Rows are points. To make a cloud, some directions were put in groups of two or more. Within a group, all points are equally far from the middle, so they leave a hole (a ring in 2 directions, a hollow ball in 3). The other directions are filled evenly. Then the cloud was stretched, turned, moved and blurred a little. How many holes are there, and how many directions does each take, smallest first?

Cloud, 13 rows:
[0.14 0.49]
[-0.28 -0.81]
[-0.37 0.34]
[-0.10 0.14]
[-0.24 0.18]
[-0.02 -0.18]
[-0.24 -0.21]
[0.30 0.43]
[-0.49 -0.14]
[-0.25 0.22]
[0.07 0.11]
[0.23 -0.57]
[-0.48 0.20]
Holes: 0

Cloud:
[0.41 0.37 0.36]
[-0.08 0.50 0.04]
[0.36 0.47 -0.01]
[0.54 0.01 0.36]
[-0.10 -0.29 0.58]
[0.14 0.23 -0.40]
[-0.27 0.21 0.53]
[-0.21 0.38 -0.14]
[-0.25 -0.33 -0.31]
[-0.06 -0.35 0.51]
[-0.51 0.07 0.02]
[0.12 0.52 0.00]
[-0.21 -0.14 -0.42]
[0.10 0.55 0.13]
[0.23 -0.29 0.51]
[0.03 -0.01 -0.48]
[0.34 -0.07 -0.42]
[-0.21 -0.16 0.61]
[-0.08 -0.45 -0.28]
Holes: 1 (3)

Cloud (27 x 4):
[0.01 0.16 -0.49 0.31]
[0.06 0.49 0.05 0.03]
[0.38 0.17 0.10 -0.32]
[-0.43 -0.41 -0.02 -0.10]
[-0.33 0.39 0.26 0.27]
[0.08 -0.44 0.29 -0.31]
[-0.06 0.23 -0.28 0.32]
[-0.15 -0.47 0.26 -0.37]
[0.35 -0.40 -0.13 -0.46]
[0.27 0.02 0.16 -0.49]
[-0.12 -0.48 -0.12 0.11]
[-0.17 0.03 0.18 0.45]
[-0.02 0.02 0.15 0.58]
[0.64 -0.20 0.24 -0.15]
[0.42 -0.61 -0.05 0.23]
[0.62 -0.59 0.03 0.42]
[-0.14 -0.33 0.15 0.24]
[0.21 -0.52 0.16 -0.13]
[0.14 0.49 0.39 -0.21]
[0.38 0.26 0.09 0.85]
[-0.47 0.40 -0.09 -0.11]
[-0.27 0.04 -0.07 0.32]
[0.35 -0.51 0.05 -0.22]
[0.01 0.36 0.68 -0.51]
[-0.22 0.43 -0.14 -0.22]
[-0.51 -0.05 0.22 0.14]
[0.53 -0.52 0.21 0.22]
Holes: 1 (2)

Cloud (27 x 4):
[-0.68 0.61 -0.17 0.01]
[-0.69 0.38 0.15 -0.14]
[-0.03 0.34 -0.13 -0.08]
[-0.46 0.15 0.34 -0.19]
[0.29 -0.09 0.11 0.29]
[-0.38 0.45 -0.31 -0.22]
[-0.68 0.16 -0.18 0.18]
[-0.04 -0.25 0.05 0.64]
[-0.40 -0.07 -0.27 0.33]
[-0.48 0.68 -0.22 0.00]
[-0.48 -0.10 0.32 0.35]
[-0.21 0.27 0.14 0.49]
[-0.19 -0.16 0.48 0.43]
[0.07 -0.43 0.51 0.41]
[-0.47 -0.07 0.36 -0.12]
[0.26 -0.41 0.23 0.16]
[-0.37 -0.27 0.16 -0.17]
[-0.49 -0.28 0.15 0.32]
[0.21 -0.17 0.20 0.56]
[-0.20 -0.59 0.20 0.27]
[-0.42 -0.29 0.38 0.24]
[-0.08 -0.28 -0.07 -0.10]
[-0.59 -0.03 0.31 0.16]
[-0.18 -0.23 0.49 -0.03]
[0.20 -0.13 -0.10 0.15]
[0.03 -0.56 0.14 0.52]
[-0.25 -0.46 0.43 0.13]
Holes: 1 (4)

Cloud, 48 rows:
[-0.02 0.21 -0.07 0.09 0.26 -0.28]
[0.27 -0.59 -0.36 -0.04 -0.39 -0.06]
[-0.26 0.06 0.08 -0.58 -0.02 -0.22]
[-0.01 -0.23 0.45 0.48 -0.28 0.25]
[-0.05 -0.04 -0.52 0.02 -0.06 0.20]
[-0.28 0.12 -0.39 -0.59 0.12 0.32]
[-0.25 0.04 0.17 0.24 0.26 -0.32]
[0.23 -0.56 0.15 -0.36 0.19 0.19]
[0.41 -0.41 -0.22 0.10 0.02 -0.01]
[0.33 0.62 0.00 0.08 -0.18 0.07]
[-0.01 -0.58 -0.02 -0.17 -0.45 0.11]
[0.13 0.48 -0.41 0.26 -0.29 -0.05]
[-0.28 0.42 -0.15 0.29 -0.18 -0.15]
[0.18 0.26 -0.35 -0.44 -0.15 -0.19]
[0.11 -0.01 -0.23 0.09 0.14 -0.14]
[0.05 0.45 -0.53 0.10 0.34 0.01]
[0.26 0.18 -0.02 0.07 0.11 0.32]
[0.25 0.04 -0.53 -0.58 0.18 0.08]
[-0.47 0.83 -0.07 0.36 0.05 0.50]
[-0.32 0.32 0.51 0.58 0.10 0.41]
[-0.30 0.60 -0.15 -0.10 0.35 -0.36]
[-0.54 0.48 -0.14 0.16 -0.05 0.35]
[0.00 -0.03 -0.04 -0.38 -0.56 0.03]
[-0.29 0.32 0.22 0.60 0.24 0.00]
[-0.11 0.36 0.41 0.46 -0.29 -0.63]
[0.07 0.06 -0.28 -0.13 0.16 -0.33]
[-0.07 0.15 0.05 -0.20 -0.35 0.42]
[-0.26 0.33 -0.23 -0.21 -0.41 0.07]
[-0.57 0.85 -0.17 0.43 -0.26 0.05]
[0.49 -0.50 0.18 -0.48 -0.21 -0.48]
[0.15 -0.48 -0.33 -0.16 -0.25 -0.23]
[0.07 0.60 -0.03 -0.40 -0.14 0.21]
[0.11 -0.65 -0.28 -0.24 0.08 0.08]
[0.09 0.31 -0.48 -0.04 0.00 -0.17]
[0.02 0.12 0.10 -0.20 -0.22 -0.02]
[-0.22 0.50 0.16 0.41 -0.36 -0.43]
[0.39 -0.25 -0.23 -0.11 -0.22 -0.02]
[0.00 -0.07 -0.13 -0.45 -0.57 0.27]
[-0.36 0.26 -0.05 0.24 -0.50 -0.07]
[-0.56 0.97 -0.06 0.25 0.11 0.33]
[0.00 -0.52 0.16 -0.23 -0.43 -0.31]
[0.17 0.50 0.15 -0.31 -0.40 0.18]
[0.39 0.10 0.03 -0.50 0.20 -0.12]
[-0.01 0.59 -0.44 0.64 -0.02 0.09]
[-0.15 1.16 -0.01 0.63 -0.17 0.34]
[-0.08 -0.15 -0.15 -0.22 -0.72 0.24]
[0.37 -0.49 -0.07 -0.11 -0.42 -0.42]
[-0.38 0.90 0.15 -0.25 -0.42 0.38]
Holes: 0

Cloud, 80 rows:
[0.32 0.12 0.34 -0.70 -0.16 -0.16 0.18 0.15]
[0.17 -0.73 0.07 -0.15 -0.01 -0.52 -0.36 -0.11]
[0.10 -0.11 0.54 -0.01 -0.65 -0.09 -0.45 0.12]
[-0.24 -0.62 0.33 -0.30 0.04 0.19 0.05 -0.50]
[0.11 -0.05 0.13 -0.28 0.02 -0.68 0.25 0.32]
[-0.52 0.16 0.44 -0.17 0.00 -0.12 0.38 -0.07]
[-0.18 0.49 0.14 -0.02 -0.40 -0.18 -0.57 -0.20]
[-0.48 0.18 -0.18 -0.53 0.51 -0.29 -0.22 -0.27]
[-0.54 0.04 -0.44 -0.03 -0.05 -0.18 0.22 -0.48]
[-0.17 -0.08 -0.01 -0.64 0.48 0.29 -0.20 0.39]
[-0.04 -0.42 0.00 0.08 0.28 0.09 -0.73 -0.33]
[-0.23 0.10 0.40 0.11 -0.40 0.12 0.24 0.34]
[0.28 0.14 -0.31 0.21 -0.51 -0.10 0.04 0.07]
[-0.22 -0.22 0.11 0.44 0.11 0.35 0.11 -0.23]
[0.18 0.50 -0.53 -0.06 0.56 -0.18 -0.29 0.23]
[0.22 0.10 0.02 0.21 0.72 -0.09 -0.02 -0.03]
[-0.35 -0.80 0.12 -0.29 0.38 -0.02 -0.14 -0.47]
[-0.34 0.27 -0.28 -0.20 -0.15 -0.32 -0.43 -0.38]
[-0.48 0.49 0.30 0.36 -0.13 -0.14 -0.28 -0.14]
[0.53 -0.05 0.25 0.11 0.43 -0.04 -0.31 0.38]
[0.28 -0.44 -0.05 -0.61 -0.26 -0.07 -0.02 -0.04]
[-0.34 -0.14 0.62 -0.26 -0.22 0.42 -0.42 0.24]
[0.44 0.01 -0.24 0.00 0.19 -0.42 0.28 0.17]
[-0.18 0.36 0.05 0.50 -0.39 -0.20 -0.23 -0.22]
[0.47 0.49 0.04 -0.09 -0.27 0.17 -0.12 0.25]
[-0.07 -0.48 0.00 -0.24 -0.26 0.59 -0.32 0.02]
[0.03 0.40 -0.09 -0.58 -0.18 -0.23 -0.48 0.29]
[0.15 -0.13 0.62 0.12 0.23 -0.05 -0.47 -0.20]
[-0.47 -0.05 0.42 -0.27 0.19 -0.26 0.43 -0.23]
[-0.29 0.23 0.18 -0.34 0.79 0.30 -0.26 0.14]
[-0.38 0.56 -0.25 0.27 0.24 0.57 -0.71 0.06]
[-0.03 -0.06 0.00 -0.17 0.04 0.54 -0.56 0.58]
[0.22 -0.83 0.10 -0.45 -0.18 -0.21 -0.16 -0.02]
[0.15 -0.76 0.31 0.05 -0.41 -0.42 0.05 0.02]
[-0.23 0.42 -0.20 0.36 0.16 0.53 -0.82 -0.02]
[-0.31 0.44 -0.49 0.48 0.22 0.18 -0.72 0.13]
[0.14 -0.79 0.28 -0.58 -0.10 -0.39 0.28 -0.04]
[-0.20 0.31 0.06 -0.34 -0.38 -0.23 0.43 0.27]
[0.08 -0.23 0.07 0.47 0.53 0.07 -0.07 -0.18]
[0.28 -0.11 -0.34 -0.52 -0.15 0.20 0.00 0.15]
[0.00 0.49 0.50 0.03 -0.36 -0.18 -0.51 -0.04]
[0.21 0.49 0.18 -0.24 0.61 -0.15 -0.46 0.22]
[-0.13 0.64 0.24 0.06 -0.01 0.28 -0.76 -0.09]
[-0.16 -0.13 0.65 -0.60 0.13 -0.09 0.09 0.31]
[-0.10 -0.71 -0.13 -0.24 0.33 0.48 -0.22 0.09]
[0.05 0.66 -0.65 0.12 0.12 -0.04 -0.48 0.28]
[-0.14 -0.35 0.42 -0.16 0.43 -0.44 0.08 -0.46]
[0.15 -0.45 -0.12 -0.32 -0.19 -0.15 -0.61 0.08]
[-0.22 0.34 -0.39 0.42 0.34 -0.13 -0.60 0.24]
[0.07 0.38 -0.66 0.21 -0.34 -0.02 -0.41 0.24]
[0.43 -0.04 0.70 -0.06 -0.25 0.05 -0.37 0.20]
[0.02 -0.64 -0.02 -0.32 -0.19 0.47 -0.23 -0.01]
[-0.07 -0.01 0.09 -0.05 0.08 -0.64 0.23 -0.45]
[-0.52 0.22 -0.53 -0.06 0.30 0.56 -0.39 0.22]
[0.19 -0.58 0.31 -0.09 0.05 0.47 0.13 0.09]
[-0.05 0.11 -0.61 -0.38 0.00 0.32 -0.12 0.40]
[-0.15 -0.62 0.39 -0.58 0.35 0.00 0.29 -0.29]
[-0.21 0.60 -0.26 0.19 -0.12 -0.34 0.00 -0.20]
[0.16 -0.06 0.31 -0.55 0.22 -0.17 -0.36 0.50]
[-0.40 -0.68 0.10 -0.01 -0.31 -0.03 -0.16 0.20]
[-0.35 -0.35 -0.05 -0.74 0.01 -0.01 0.23 -0.34]
[0.13 0.14 0.21 -0.06 -0.06 -0.51 0.20 0.42]
[0.41 0.31 0.14 -0.50 0.23 -0.35 -0.08 0.01]
[0.14 0.07 -0.26 -0.51 -0.26 -0.12 -0.49 0.10]
[0.20 -0.23 -0.45 -0.24 0.14 -0.36 0.32 0.34]
[-0.08 -0.41 0.30 0.29 -0.46 0.10 0.05 0.29]
[-0.33 0.02 -0.07 0.12 -0.29 -0.17 -0.72 -0.30]
[-0.67 -0.04 0.16 -0.19 0.12 -0.06 -0.04 0.28]
[-0.47 0.13 -0.45 -0.21 -0.37 0.10 0.30 0.02]
[0.24 -0.77 0.10 -0.62 -0.02 -0.08 0.08 -0.02]
[0.13 0.14 -0.67 0.07 -0.43 -0.09 -0.14 0.17]
[-0.06 0.08 -0.61 0.09 0.12 -0.51 0.11 -0.31]
[0.11 -0.22 0.01 -0.07 -0.39 0.58 -0.50 0.30]
[0.28 -0.62 -0.23 -0.25 0.12 0.22 -0.36 0.32]
[0.03 0.06 -0.01 -0.56 0.32 0.25 -0.30 0.59]
[0.12 0.02 -0.29 -0.70 -0.13 0.16 -0.15 0.21]
[-0.07 -0.07 -0.55 -0.35 -0.02 0.02 0.41 0.19]
[0.10 0.06 -0.35 -0.53 0.12 0.21 -0.41 0.49]
[-0.46 -0.38 -0.05 0.05 0.13 0.07 -0.04 0.36]
[-0.13 -0.18 -0.11 -0.33 0.16 -0.27 0.51 0.33]
Holes: 3 (2, 2, 4)
